Rows are points. Examples show where two turns around zero, p and q, send a point. Write where each new point lands after one turn and then the other. Backwards means that the second turn is done in reverse. Each puzzle has new turns, and all numbers are rounded.

Turn p:
[ 6.3, -3.4, -4.1] => [ 8.0,  0.3, -1.9]
[-3.6,  1.6,  5.8] => [-6.2, -3.2,  0.7]
[-0.7, -1.4, -1.4] => [ 0.4,  1.4, -1.5]
[-0.6, -0.6, -0.8] => [ 0.0,  0.9, -0.7]
[-1.5,  3.9,  0.4] => [-2.3,  0.8,  3.5]
Turn q:
[ 0.4,  2.5, -1.2] => [ 1.4,  2.4, -0.6]
[ 3.4, -2.8,  3.2] => [-5.4, -1.0, -0.1]
[ 1.8, -2.9, -3.5] => [-0.8,  0.7,  4.8]
[-3.1, -0.9, -4.0] => [ 4.0, -1.0,  3.1]
[-2.6,  4.0,  5.4] => [ 0.8, -1.2, -7.0]
Where do these land?
p, then q backwards: [-1.2,  5.0, -0.4] => [ 3.1, -2.7, -3.1]
q, then p: [-0.4, -1.0,  4.1] => [-0.2,  3.0, -3.0]
p, then q: [-4.1, -2.0, -0.5] => [4.5, 0.7, 0.4]
p, then q: [ 5.7, -2.0, -3.2] => [-4.8,  4.6,  1.7]

Turn p:
[ 0.3,  2.6, -0.4, -5.2] => [ 4.4, -0.3, -2.4,  2.9]
[ 2.7, -2.2,  5.6,  3.1] => [-4.1, -1.6,  5.3,  2.4]
[-1.0, -0.3, -7.6,  5.5] => [ 0.0,  2.4, -0.4, -9.1]
[-0.5, -5.4,  2.9, -1.4] => [-4.0,  3.0,  0.4,  3.8]
[-1.4,  1.8, -2.3, -2.3] => [ 2.6,  0.2, -3.0, -0.4]
[ 2.1,  2.2,  2.3, -2.0] => [ 2.2, -2.0,  1.2,  2.9]
[-2.2,  1.2, -0.5,  2.3] => [-1.2, -1.7, -1.2, -2.4]
Turn q:
[-4.7,  1.1,  2.5, -1.8] => [-1.8,  1.3, -4.3, -3.1]
[ 2.3, -1.8, -1.6, -4.5] => [-1.0,  4.5,  3.0,  1.0]
[ 1.1,  3.4,  2.6, -4.3] => [-0.4,  2.5,  1.8, -5.3]
[-4.4,  3.0, -2.9,  3.8] => [-3.8, -5.5, -2.5,  0.3]
[ 0.8, -1.1, -0.3,  2.1] => [ 1.4, -1.2,  0.0,  1.7]
[ 4.8, -4.4, -0.2,  4.7] => [ 5.6, -1.6,  1.8,  5.2]
Where do these land?
p, then q: [1.2, 5.2, 5.4, 3.7] => [ 4.5,  4.2, -4.1,  4.0]
q, then p: [-1.7, -3.3, -5.0,  3.8] => [-5.1,  0.5,  1.2, -5.1]
q, then p: [ 1.1, -1.6,  3.7,  2.9] => [ 2.4,  2.4,  3.8, -0.4]
p, then q backwards: [ 0.2, -4.6, -3.0, -4.3] => [-0.7, -5.3,  1.6, -4.2]
q, then p: [-2.2,  2.9,  3.3, -1.6] => [ 3.3,  2.0, -3.0,  1.8]
p, then q backwards: [ 0.1,  0.6, -4.6, -0.9] => [ 0.2, -0.5,  4.5, -1.2]
p, then q: [ 1.2,  0.7,  0.2, -3.5] => [ 1.9, -2.5,  2.0,  0.8]

Turn p:
[ 1.8, -7.1,  1.8,  3.1, -0.4,  2.2] => [-7.1,  1.8, -0.4,  1.5,  3.8, -0.8]
[ 2.0,  4.8, -3.5, -4.3, -4.7, -1.0] => [ 6.8,  0.7,  2.3,  4.6, -2.6, -0.8]
[ 1.3,  4.0,  2.1, -3.0, -2.1, -3.3] => [ 3.3, -3.2, -0.6,  3.2, -3.3,  2.0]
[-1.1,  2.9, -1.1, -0.8, -6.1, -1.5] => [ 4.1, -1.7,  4.1,  3.4,  0.6,  1.6]
[-1.0,  3.4, -1.5,  1.3, -2.2, -2.6] => [ 4.4, -1.9,  0.7,  0.4,  1.6,  1.3]
[-0.8, -1.7,  2.6,  2.2,  6.0,  5.4] => [-5.1,  3.9, -2.2, -5.6, -0.9,  1.6]
[ 1.0, -3.6, -0.7,  3.0,  5.7,  0.3] => [-3.4,  1.4, -4.4, -3.5,  2.3, -2.4]
[-3.2, -2.7,  0.2, -1.5,  3.9,  0.5] => [-2.8, -1.0,  0.3, -4.1, -1.5, -2.6]
Turn q:
[-1.2, -2.1, -0.5,  3.3, -1.9,  0.3] => [-2.3, -2.0, -0.8,  3.1,  0.7, -0.8]
[ 2.4, -2.2, -2.9, -2.3, -1.8, -1.3] => [-1.5,  1.5,  0.6,  0.9, -4.8,  0.9]
[-1.7, -2.2,  1.3, -1.0,  4.8,  2.7] => [-2.0, -2.7,  1.1, -5.0,  1.7,  0.0]
[ 0.2, -0.8, -0.2,  3.4,  0.1, -2.3] => [ 0.5, -2.0,  1.3,  2.7,  0.0, -2.1]
[ 3.7, -0.9,  1.4, -2.2, -1.8,  3.2] => [-0.6,  1.1, -4.5, -2.3, -2.8, -0.3]
[ 2.8, -1.1,  1.9, -2.2, -0.4, -1.9] => [ 2.3, -0.8, -0.8, -0.9, -3.6,  0.7]
[ 3.0,  3.9,  1.2,  3.0,  5.6, -2.5] => [ 5.0, -0.1,  3.2, -1.8,  1.3, -5.6]
[ 3.2,  7.7, -4.5, -1.9, -1.8,  0.1] => [ 2.4,  9.4,  0.3,  0.9, -0.2, -1.5]
[-12.3,  -2.4,   2.3,  -0.2,  -2.8,   1.6] => [-3.9, -4.4, -0.5,  2.4,  7.6,  8.6]
Where do these land?
p, then q: [ 4.7, -1.8,  4.8, -4.1, -0.4, -5.2] => [-5.8, -2.7,  0.9,  7.0,  0.0, -1.4]
p, then q backwards: [-0.7, -0.5, -2.8,  4.7,  0.9,  2.5] => [-2.0,  4.3, -0.4, -1.1,  2.0,  3.1]
q, then p backwards: [-3.1,  1.1,  3.5,  2.0, -3.2,  1.3] => [ 3.1,  0.3,  0.7,  4.0, -0.8, -3.5]
q, then p backwards: [ 2.5,  1.8, -3.5, -0.8,  0.5,  2.1] => [ 0.8, -1.6, -1.9, -0.9,  1.9,  4.0]
p, then q: [-1.1,  3.4, -4.7,  1.8,  5.1,  1.4] => [ 2.7,  5.6,  1.3, -2.8, -4.1,  1.0]
p, then q: [-5.6, -0.9,  0.6,  2.0, -5.4, -1.4] => [ 0.5, -6.4, -2.1, -4.7,  0.4, -0.2]
p, then q: [ 3.3, -3.1,  2.2, -5.7,  2.4, -0.7] => [-1.3, -0.1,  1.1,  7.5,  0.6,  2.3]

Turn p:
[-0.3,  1.0, -2.2, -1.5,  0.5,  4.4, -4.3, -2.5,  3.0] => [-5.6,  0.6,  1.1,  0.2,  2.2,  3.1,  2.6,  2.7,  0.5]
[-2.1,  5.4, -5.2,  1.9,  1.3,  4.1,  1.7, -0.7, -4.1] => [ 1.9,  7.4,  1.0,  1.6,  2.1,  5.0,  2.3, -1.8, -2.0]
[ 5.1, -3.2,  5.2,  4.0, -0.4, -3.8,  1.7,  2.9, -0.6] => [ 2.7, -5.4, -0.8, -0.2, -2.8, -6.2,  0.7, -4.3, -1.5]
[ 1.1, -3.2,  5.6,  2.3,  4.7,  2.4,  0.3,  2.1, -4.5] => [ 1.4,  0.6,  4.9,  1.8, -4.2, -5.8,  1.7, -0.2, -4.1]
[-1.9, -3.7, -0.9,  3.3, -0.9,  0.8,  0.0, -0.6, -1.4] => [-0.1,  1.4, -1.5,  1.5,  2.6, -3.3, -0.7,  0.7, -2.8]
[ 0.2,  2.0, -6.8, -5.2, -4.8,  3.8, -1.6,  0.9,  2.9] => [-2.5, -0.7, -2.8,  4.6,  3.0,  8.0,  0.4,  2.7,  3.2]
[ 1.5, -2.9,  5.6, -2.0,  2.3, -7.8,  1.0,  0.0, -5.3] => [ 2.3, -1.5, -0.3, -3.1, -8.2, -4.5, -5.6, -1.5, -2.0]
[-2.3, -4.7,  6.1,  3.7,  0.0, -0.6,  3.1,  2.7, -1.6] => [ 4.6, -1.8,  2.6,  0.7,  0.5, -7.6, -1.7,  0.5, -2.2]
[-1.3,  4.9, -0.4, -2.9, -4.5,  0.5, -1.3, -1.0,  4.6] => [-0.7, -3.1,  0.6, -2.1,  3.8,  6.2, -0.8,  1.1,  3.0]
[ 1.1,  0.5, -1.4, -1.3,  1.2, -0.2,  3.7, -4.1,  0.7] => [-2.0,  2.8,  0.5, -0.1,  0.2,  0.1, -2.0, -3.2,  3.3]
[-2.0,  1.2, -3.0, -0.5,  2.9, -1.5,  2.0,  2.6,  3.3] => [ 2.4,  2.3, -1.8, -1.1,  0.0,  0.1,  2.2,  1.8,  4.8]
[ 0.8,  2.6, -2.7, -1.7, -2.3, -2.1, -6.1, -2.2,  2.9] => [-4.2, -2.4, -3.6, -3.6,  0.8,  5.0,  0.7,  1.6, -0.1]
Turn q:
[ 0.8, -0.1,  0.5,  0.1, -6.6, 10.6,  0.7, -2.9, -3.6] => [-0.3,  0.7, -2.3,  7.1,  1.3,  9.9,  0.4,  4.0, -2.6]
[ 1.5, -0.1,  0.9, -5.9,  0.9,  1.6,  2.6, -1.8, -2.7] => [-5.2, -1.6, -0.4,  1.5, -2.9,  3.0,  2.0, -1.2,  1.9]
[-1.8,  1.3, -0.4,  3.4, -3.0, -5.3, -3.0,  2.1,  1.5] => [ 3.3,  2.6, -1.1, -4.2,  1.6, -2.6, -4.9,  0.1, -0.1]
[-3.0, -3.4, -1.9,  1.4,  3.8, -5.7, -3.8,  1.9, -2.4] => [ 2.3, -4.3, -0.1, -5.4,  1.6, -4.4, -0.9,  1.7,  4.3]
[ 4.4,  0.6, -2.5, -5.9,  1.6,  0.6, -0.8, -1.9,  1.8] => [-3.9,  3.1,  1.1,  3.0, -2.3, -1.1,  2.6, -0.4,  4.7]
[-1.6, -1.3, -2.1,  5.9,  0.9, -4.0,  3.1, -2.8,  2.2] => [ 5.9, -2.5,  3.1,  0.8, -0.7, -3.0, -3.2, -3.3, -0.9]
[ 0.8, -0.5,  0.0,  3.8, -0.4, -2.0,  0.1,  1.4,  0.6] => [ 3.9,  0.7,  0.3, -1.9,  0.6, -0.7, -0.2, -1.1, -0.8]
[ 1.6,  2.8,  0.5,  1.6,  2.3,  8.6, -4.1,  1.7, -2.1] => [-1.6,  1.3, -0.5,  2.7,  7.5,  2.8,  5.4,  3.2, -1.5]
[ 1.6,  3.8, -1.0, -4.6,  0.3,  3.1,  4.0,  0.0, -3.2] => [-5.0, -0.5, -3.2,  3.3, -0.2,  3.0,  2.1, -3.8,  0.6]
[-5.7, -0.3,  0.5,  1.5, -0.4, -2.0, -0.5,  0.5,  4.1] => [ 0.7, -1.0,  0.4, -0.9, -0.4, -4.6, -4.0,  1.9, -3.6]
[ 2.7,  1.3,  5.1, -5.3,  1.1, -0.5,  0.4, -2.8, -1.1] => [-6.2,  1.0,  3.3, -1.7, -2.4,  3.2,  1.1, -1.3,  0.9]
[-1.3, -4.1,  0.3,  4.0, -0.7, -5.1,  1.3,  4.7,  5.0] => [ 6.2,  0.7, -0.7, -4.4, -3.6, -5.4, -0.6,  0.3, -3.0]
Where do these land?
q, then p backwards: [-0.8, -1.7,  3.2, -2.7, -4.0,  1.3,  3.2,  4.7, -2.7] => [ 2.0,  1.8, -3.4, -0.8, -0.4, -4.4, -5.9,  0.6, -2.1]
p, then q: [-0.1,  3.5,  4.2, -3.0,  5.8, -0.9,  1.6,  4.4, -1.2] => [-0.6,  6.4, -0.6, -1.4, -4.7,  4.7, -0.2, -0.7, -3.0]
q, then p: [ 0.4,  2.4,  1.8,  3.2,  4.8,  0.6,  0.8, -2.5, -4.9] => [-3.6,  2.5,  4.5,  0.5, -1.3, -5.4, -1.0,  0.5,  1.1]
q, then p: [-2.4,  1.7, -5.3, -0.9, -3.5, -0.6, -4.0, -4.7, -0.6] => [-1.5, -2.1, -1.9, -3.9,  1.4, -0.7,  7.0,  3.3, -1.1]
p, then q: [-1.1, -0.5,  4.7,  3.7, -3.7, -4.2, -0.7, -0.1,  0.3] => [-1.2, -1.6,  1.2, -2.5, -2.8,  0.5,  2.0,  1.7,  6.5]
q, then p: [-2.6, -1.4,  2.2,  5.6, -1.8, -0.4,  2.8,  5.0,  0.7] => [-1.7,  1.2, -2.3,  4.2, -5.6,  2.1, -1.8, -2.9, -2.4]
p, then q: [-0.6, -1.7, -3.6, -1.4,  3.9, -1.2, -4.9, -3.2, -3.9] => [-2.2, -0.5, -6.7,  0.8,  3.5,  0.8, -4.4, -0.3, -0.3]
q, then p: [ 3.0,  0.7, -1.8,  0.4,  0.7,  4.1, -3.4, -1.4,  0.7] => [ 3.2,  0.8,  2.4, -1.4,  0.7, -1.5,  4.1, -1.8,  1.6]
p, then q: [ 4.2, -0.3, -6.5, -2.4, -3.8, -2.7, -0.1, -3.4,  4.9] => [ 1.3, -2.2,  0.3,  7.6,  0.8, -6.3, -1.6,  4.1,  0.2]
q, then p: [ 0.0, -2.9,  1.4, -2.5,  1.5,  4.1,  4.9,  1.2,  6.6] => [ 6.4, -0.3, -1.8,  1.1,  2.4, -0.5, -4.5, -4.1, -4.0]
